Rows are points. A path goes straight from each point to the next, and from the last back to the first. The post is the endless flat space through its rows: a point in 2 columns, a line in 3, a plane in 4, and so on, so that a path can go around it. How many times does the path go around the post? Going back the other way cancels.

Post (2 x 3):
[[-1.6  1.5  4.4]
 [-1.1  1.2 -7.5]]
Path:
[[ 1.9  4.6 -1.2]
 [ 4.0  0.9 -4.7]
 [-0.9 -4.1 -6.4]
 [ 5.9 -3.2 -7.1]
 [ 5.2  2.2 -2.7]
 [-0.3 10.2  0.7]
 [ 3.0  5.5 -6.2]
 [ 1.9 -2.3 -3.6]
 [-2.8 -6.6 -2.6]
 [-9.1 -2.6  0.7]
 [ 2.5 -6.1  4.2]
 [ 3.0  0.5  2.0]
 [ 3.1  7.2  1.1]
 [-2.1  3.9 -5.0]]
Times around: 0

Post (10 x 11):
[[ -3.1  -3.3   2.6  -0.2   0.7  -0.6  -7.6  -0.1  -5.4   3.3  -3.3]
 [ -3.6   0.4   5.3   4.6   4.5   2.4  -1.4   5.6   5.4  -6.8  -2.0]
 [ -3.5  -2.4  -4.1   1.2   0.8   5.1   0.5  -9.5   5.3   2.5   1.5]
 [ -3.3  -2.7  -3.7  -8.5   4.2  -3.5  -0.7  -3.0   4.2  -2.7  -7.0]
 [ -0.6  -1.7   3.8   4.4   1.3   1.5   3.9  -1.4  -4.8   4.0   4.7]
 [ -4.7  -1.8   5.3  -5.1  13.0   7.7  -5.5   3.9  -3.7   2.5  -9.2]
 [  0.3  -1.7  -3.1   6.9  -6.9  -1.0   0.9   1.2  -5.9 -11.0  -0.8]
 [ -1.6  -3.7  -4.3   5.4  -1.0   7.7   0.2   5.6  -2.3   8.6  -3.3]
 [  0.3  -3.5   4.5  -3.8  -8.9   0.7  -5.7   3.9  -3.9 -13.4   1.1]
 [  0.4  -2.1  -5.2   1.2   3.7   1.1  -5.2   9.0  -6.2  -5.1  -0.4]]
Path (13 x 11):
[[  0.4   0.6  -1.5  -1.8   5.9   7.2  -4.0   1.0   0.9   0.7  -4.5]
 [ -0.8   0.5  -4.8   0.8  -3.6   1.0  -1.4   6.8  -3.9  -4.0  -2.7]
 [ -7.3   1.6   3.4   1.9   3.5   3.7   2.8  -1.4  -3.4  -3.6   4.9]
 [ -4.8   3.0   0.0  -2.4   3.3   1.0  -5.6  -3.4   2.7  -2.8   2.9]
 [  4.2   0.3  -6.9  -3.4  -9.7   0.6  -2.0   2.9  -0.2  -0.3  -2.7]
 [  1.4  -1.1   0.5  -1.5   7.9   3.3  -0.7   0.3   0.0   0.8  -8.1]
 [ -0.2  -4.6  -1.3  -2.8   0.6   5.5  -2.6  -3.7  -1.1  -4.9  -0.9]
 [ -5.9  -3.6  10.5  -2.1   1.6   2.0  -4.8   0.9   2.2  -6.3  -0.6]
 [-10.1   0.4   0.2   6.7   6.6   1.4  -0.6   4.2  -3.2   2.5   0.4]
 [ -3.1   0.0  -3.3   3.8  -4.9   5.4  -1.6  -0.6  -7.3 -12.2  -2.0]
 [ -7.3  -4.3   4.4  -2.1   8.4   0.6  -1.6  -0.5  -2.4   2.2   3.6]
 [ -1.0  -8.0   1.1  -4.1   4.9   2.8   1.2   2.1  -1.3  -2.8   3.9]
 [ -1.6  -3.6   1.8   2.0  -2.8   5.3  -2.0   1.5   0.8  -0.2  -7.0]]
Times around: 0

Post:
[[  0.5   0.2   0.1 -10.9   7.6  -4.5  -9.8  -2.6  -0.5   1.7  -3.0  -1.6
    0.9  -4.7  -2.5  -4.3  -0.6   0.3]
 [ -1.2  -0.1 -19.5  -0.6   2.1   1.6   6.5  -4.4  -4.3   2.1  -0.8   4.8
    3.1   1.4   4.1   5.7   4.8   2.3]
 [ -3.2  -1.5   0.6   1.2   2.9   8.1   4.4  -4.9  -6.2  -2.6  17.5  -3.0
    6.1   3.3  -7.9   2.2  -2.0  -6.6]
 [ -3.8  -1.6   3.3  -0.2   4.8   8.3  -2.3  -2.6  -8.6  -0.3   6.5   2.8
   -8.9  -4.8  -5.2  -6.3  -0.1   0.6]
 [  0.6   3.4   0.6  -6.2  -1.8   4.4   3.2 -13.5  -4.6  -3.4  -5.5  -1.1
    0.4   4.2   1.9  -7.2  -6.5  -6.0]
 [ -2.9   3.4   1.8   5.2  -4.1  -3.2  -0.5 -11.2  -1.2 -10.1  -0.5  -0.6
    3.9   0.1   6.7   2.9   3.1   1.6]
 [ -2.4   2.2  -2.3   7.0   1.2  -8.1  -2.7 -11.3  -2.1   3.6  -5.5  -4.1
   -0.8  -3.4  -0.6  -9.7  -3.6  -7.2]
 [  0.7  -2.2  -2.8   2.7  -0.5   0.3  -0.6  17.7 -10.6   3.5 -10.9   0.3
    5.9   1.2  -4.0 -15.7  -1.4  -6.1]
 [ -0.2   0.6   0.8   2.4  -8.3  -1.2  -1.2  -9.2  -4.0   4.0   1.9   1.0
    1.9  -2.3  -1.6   4.5  -2.5  -1.3]
 [  0.3   1.4   0.4   0.8  -0.6  -9.2  -1.8  -7.6   2.0   1.1  -2.4   5.6
    2.7   1.2  -1.8  -0.9  -2.6   5.6]
 [ -0.3   1.8   0.6  -2.2  -3.5  -2.7  10.8  -3.7   0.2   2.3   5.2   2.2
    3.3  -3.9   8.2   3.0   1.6   1.4]
 [ -4.5  -0.7  -6.8   3.2  -2.3  -5.7   7.4  -4.2  -7.4  -2.0   2.7  -4.6
    2.1  -1.4  -7.1   3.7   0.8   1.4]
 [ -0.7  -2.8   5.2   4.2   3.2   3.3   0.1  -2.5  -1.8   1.6  -2.8  -2.5
    1.1   6.7  -2.2   8.5   1.2  -3.1]
 [ -2.7  -0.2  -1.7  -2.5  -4.5   6.5  -1.8   6.3  -4.3  -0.7   1.5  -7.3
    0.7   2.4   3.5  -8.6 -17.0   8.6]
 [ -1.7  -0.8   4.1   0.2  -3.8   1.0  -5.7  -2.8  10.5   0.0  -1.1  -0.5
  -11.0  -9.1  -2.9  -3.8  -0.7   3.2]
 [ -0.3  -1.5  -0.7  -0.5  -0.6  -3.2  -0.2  -3.5  -0.9  -1.8   0.5   0.1
    0.5  -0.5  -1.5   7.3 -12.3  -4.7]
 [ -3.6  -1.2  -0.1   6.2   3.9   3.7  -1.2  -5.8  -1.6  -3.9  -5.3  -2.9
    4.4  -5.8  -5.0   2.0  -3.1   3.2]]
Path:
[[ -1.8  -7.4   0.5  -6.9   3.4  -0.8   2.8  -1.3  -0.5  -0.1   3.1  -1.4
    6.4   5.1   1.0   2.0   0.8   0.4]
 [  0.8  -2.2   3.2  -1.9  -2.6   1.4   4.8   2.9   3.6  -1.2   3.7  -1.8
    0.9  -5.3  -0.2  -4.2   1.3   3.3]
 [  0.8  -0.2   5.1  -3.3  -1.5   3.8  -4.0  -5.6  -4.1  -4.5   6.4  -5.1
    0.4   0.4  -2.7  -3.7   0.6  -2.0]
 [ -2.5  -4.2   3.8   3.8   5.8   0.6   6.4  -2.7  -4.8  -5.6   5.2   2.0
   -4.1   0.5   0.2  -1.9   2.6  -7.5]
 [ -6.8  -3.2  -2.9   0.4   3.6   0.1   4.6  -6.4   1.6  -3.5   0.7   3.1
    2.2  -4.8  -5.5  -4.3  -6.4  -6.1]
 [ -7.1   4.6  -1.4   1.4  -2.9  -1.8  -2.4  -5.3  -2.7   1.7  -3.6  -2.0
    1.3   0.5   4.0  -3.8  -4.6  -2.5]
 [ -2.5   2.4  -1.8   6.2   4.9  -1.2  -3.7  -4.8   3.3  -0.9   1.4  -5.2
    4.5   2.7  -6.1  -1.7  -5.8  -6.4]
 [  3.0   2.2  -4.7   1.6  -4.5   2.7  -2.1  -7.5   0.5   4.1  -1.1  -8.3
   -3.0   0.0   0.8   0.8   0.3  -0.7]
 [  5.1  -1.1  -0.4  -0.8  -9.9  -1.2  -3.0   3.2   2.5   1.2   3.2   6.6
   -3.3   2.9  -1.9  -4.4  -0.3  -2.0]
 [  0.1  -1.1  -3.6  -2.3  -4.6  -0.3  -5.7  -1.3  -6.8   1.0  -6.6  -2.5
    3.4   2.1   4.2  -4.1  -1.4  -3.6]
 [ -0.6  -0.5  -2.7 -10.3  -2.0  -2.0   2.4  -4.6  -4.4   4.8   2.9  -0.9
    4.3   6.1   3.1   4.2  -2.1  -0.8]
 [-10.1   3.0  -5.9   2.6  -4.1  -0.3   0.8  -2.4  -9.1  -3.7  -0.7   0.0
   -3.7   1.1  -5.4   1.9  -3.4   3.4]
 [  0.0   4.5   1.9  -2.6   5.4   1.2   7.0   1.0   1.4   5.8   3.7   1.1
    1.0  -1.5  -4.3  -9.1  -1.2   4.6]
 [  2.2   2.7   1.1   1.1   2.6  -0.5   6.0  -8.8  -5.4  -3.9   2.8   4.6
    8.6   3.3  -4.3  -1.9  -5.4   1.6]
 [ -2.0   4.4  -1.9   1.0   2.1  -5.3   4.1  -6.5  -6.0   2.9  -4.8   2.3
    0.1   0.9  -4.7  -2.0   1.1  -1.2]
 [ -6.8  -0.1   2.5  -0.7  -3.2   2.3  -1.8  -6.3   0.3   0.8   2.4   0.8
    0.8   1.0  -4.8   4.0  -0.7  -3.9]
 [ -6.9  -5.4  -3.5  -0.2   4.8  -6.1  -1.9  -6.0  -0.9  -2.9  -2.3   1.2
    1.9  -2.9  -0.1  -0.9   0.9  -3.8]
 [ -3.1  -5.5   0.0  -0.3  -0.6  -3.1  -3.6  -4.2  -4.0  -1.7   1.4   3.3
   -4.0  -1.2  -2.1  -0.9  -1.8  -1.7]
 [ -6.3  -1.6   0.9  -3.4  -8.5  -2.0  -2.8   1.8   0.6  -0.4   3.0   0.2
   -1.3  -4.7  -4.8  -3.3  -4.9  -1.8]
 [ -5.7  -0.5   4.3   0.7   3.9   1.0  -1.5  -0.8  -1.2   2.7  -4.0  -3.9
    3.9  -0.5   2.0  -1.4  -3.4  -1.2]]
Times around: 1
